Each row is a point. The window is the flat piece filled in between its corners: a triangle in 3 columns, a solid with four corners in 4, and so on. A path goes straight from each point to the next, and from the last back to the first. List the points from which the path goes on through the window.

Window (4 x 4):
-1.8	-6.1	-2.2	-5.5
-3.9	2.8	5.5	4.4
-2.8	-2.9	-6.2	-4.8
-1.5	-0.2	2.8	6.9
Path:
(1): 0.4	-1.0	0.3	-1.8
(2): -5.1	-7.5	-1.1	0.8
(3): -5.5	-3.3	1.4	1.9
(4): 3.2	0.1	0.7	4.0
(5): 1.5	1.5	2.4	-5.6
(6): -5.0	-7.6	-2.2	4.0
(7): -4.3	-7.6	-4.5	0.0
(8): 0.3	-2.0	-3.1	-7.5
Through the window after points: 1, 3, 5

Window (6 x 6):
-2.4	0.0	-1.2	1.8	0.8	-6.8
0.8	5.4	0.3	-3.9	-1.5	-5.1
5.0	3.3	-6.0	7.0	-6.8	6.1
-2.1	0.7	8.7	3.6	5.6	-1.1
4.4	-4.8	4.8	3.0	-1.2	3.6
1.6	-3.0	4.3	-3.7	5.6	2.2
Path:
(1): -6.9	-0.1	5.7	2.6	-0.4	2.3
(2): -3.2	2.1	-4.3	1.6	-4.1	4.5
(3): 5.5	-1.3	2.0	4.2	0.3	-1.8
(4): 5.3	1.3	-1.3	3.4	4.5	-3.9
(5): -1.6	-0.7	4.9	-1.9	2.1	3.1
(6): -5.8	-1.1	0.9	2.9	-0.8	-1.9
(7): 6.1	1.8	-2.6	0.1	2.7	-9.1
(8): 6.8	-0.3	3.0	1.2	4.2	1.6
(9): -5.6	-4.6	1.7	2.9	-3.1	4.3
(10): -7.8	-3.1	7.0	1.7	0.2	-3.2
(11): 4.3	3.8	4.2	0.3	8.6	-4.0
(12): 8.3	-0.1	3.8	0.6	3.2	-2.8
Through the window after points: 2, 6, 12

Window:
1.4	-4.5	-0.7	1.3	-1.6	4.7	-1.0	3.7	-7.8
-8.4	-1.7	3.6	1.8	5.2	8.5	-2.3	-4.1	3.5
2.5	-3.4	7.3	-5.3	13.3	4.7	-1.2	2.0	5.7
-4.3	4.0	-0.4	1.1	-3.4	-7.8	2.7	-3.9	-7.3
6.8	2.9	6.4	-0.8	-4.4	2.2	6.8	4.7	-1.4
-8.6	-5.0	-11.4	-1.3	3.5	-0.9	2.0	1.6	-0.8
2.3	0.3	0.4	5.1	4.8	-10.4	0.2	-0.8	8.4
-0.2	2.9	-2.4	-3.6	-3.2	2.6	-1.0	-4.7	4.3
-7.8	3.7	9.0	2.3	1.1	-1.6	-5.4	0.7	3.3
Path:
(1): -0.1	-6.4	2.1	-4.8	0.6	-7.6	3.9	-3.3	5.5
(2): 1.2	-4.5	0.5	-2.2	-2.4	-2.5	-1.0	-7.4	5.0
(3): -5.2	4.0	1.2	0.6	5.2	-0.1	-0.9	1.9	-2.6
(4): -1.3	4.7	-0.7	1.0	2.5	2.3	-0.5	-2.9	-2.1
(5): -6.6	-1.0	3.0	1.0	-0.5	-2.6	1.0	-2.2	-1.0
(6): -3.9	-2.8	6.6	-2.5	-0.5	-3.3	3.5	-3.6	-0.9
(7): -0.1	6.4	2.3	2.9	0.5	-0.5	-0.5	2.6	3.0
(8): -0.8	4.5	0.5	1.8	-0.6	1.3	0.9	0.0	-0.9
(9): 0.6	-1.1	3.9	-1.6	-1.9	-4.4	5.1	0.5	-2.9
(10): 3.3	-7.9	4.0	-1.9	-2.7	-0.4	-0.2	0.5	6.8
(11): -2.0	5.4	2.7	-0.8	3.8	0.3	-0.2	0.5	0.1
(12): -2.5	6.6	1.2	2.5	3.5	7.3	-5.5	1.3	1.0
Through the window after points: 4, 8, 12

Window (11 x 11):
-3.2	-1.9	10.3	-3.4	5.5	5.6	-1.0	-6.3	-0.9	-1.3	-4.9
1.1	-4.9	-6.5	-1.1	1.2	5.2	-3.5	-0.6	-0.2	-1.8	-5.5
4.1	-4.7	0.2	-6.2	-4.8	3.2	0.6	0.2	-1.4	-1.3	5.3
-6.2	-0.1	-1.5	-5.0	-1.5	-4.3	-2.5	2.1	3.1	3.5	-1.4
-4.5	-2.2	-2.6	-5.2	-2.4	-2.2	-3.3	-2.6	-7.7	1.6	-6.4
-2.3	2.3	5.6	-2.9	2.2	-4.0	-4.9	-8.4	-3.4	-3.9	-7.5
-0.9	6.7	9.1	-9.9	10.5	0.6	-1.7	1.3	-4.9	-3.7	2.8
-6.6	5.9	-4.0	-7.0	-1.3	-0.1	1.9	8.0	2.2	-2.5	-5.8
1.0	2.7	-1.0	-1.0	0.2	-1.2	4.9	-1.1	5.4	4.6	-8.1
9.9	-5.9	9.9	-3.6	-0.8	0.7	-3.8	-1.6	-1.2	1.9	-1.6
-1.9	-1.3	4.1	-1.0	-0.8	-0.9	0.3	7.6	-2.7	0.3	6.8
Path:
(1): -1.8	0.7	0.1	-5.3	-1.3	6.7	-4.5	-1.4	-0.6	4.7	0.9
(2): 0.1	-2.5	-0.3	-4.0	-1.0	-2.5	0.9	1.2	0.8	-1.2	-1.7
(3): -3.8	-4.8	2.1	-6.0	4.1	-0.2	3.3	1.7	-2.0	0.0	-4.8
(4): 8.5	4.7	7.2	-1.0	-2.8	1.6	-4.9	-3.3	4.0	0.3	0.2
(5): 3.3	1.1	4.5	-4.1	-1.1	2.2	-4.4	1.0	-0.5	1.6	0.0
(6): -2.8	-3.3	-1.5	-6.1	2.0	-8.1	4.3	1.4	-2.8	-4.1	-6.9
(7): -2.4	-6.3	4.4	-5.5	6.8	-0.9	2.4	0.9	1.9	1.0	-1.7
(8): 1.0	6.8	-0.2	-3.5	-6.1	2.7	-2.6	2.5	-3.3	-0.2	1.1
(9): -3.0	8.0	3.0	-4.9	0.9	4.8	-4.1	-0.8	-2.8	-3.1	-6.4
(10): -2.9	-6.1	1.4	-4.5	1.8	-1.6	2.8	1.2	2.3	0.4	-1.7
(11): -2.9	-5.3	3.4	-4.2	4.8	-0.4	6.4	0.7	-1.2	-6.4	-6.8
(12): 2.9	3.2	0.9	-2.9	-1.4	2.6	-6.6	-2.8	-1.1	3.6	-1.3
(13): 0.0	3.5	2.7	-4.5	4.1	7.2	-4.4	0.4	0.5	2.1	-2.5
(14): -0.6	-3.6	2.5	-5.9	-1.2	-4.7	3.4	3.6	-2.2	-3.0	-0.4
(15): 1.1	-7.0	-0.2	-1.8	1.2	-0.8	2.8	1.4	0.6	-3.2	-0.1
(16): 1.2	5.9	7.0	-6.5	-0.2	4.9	-8.0	-8.9	-4.3	4.2	-3.4
Through the window after points: 1, 9
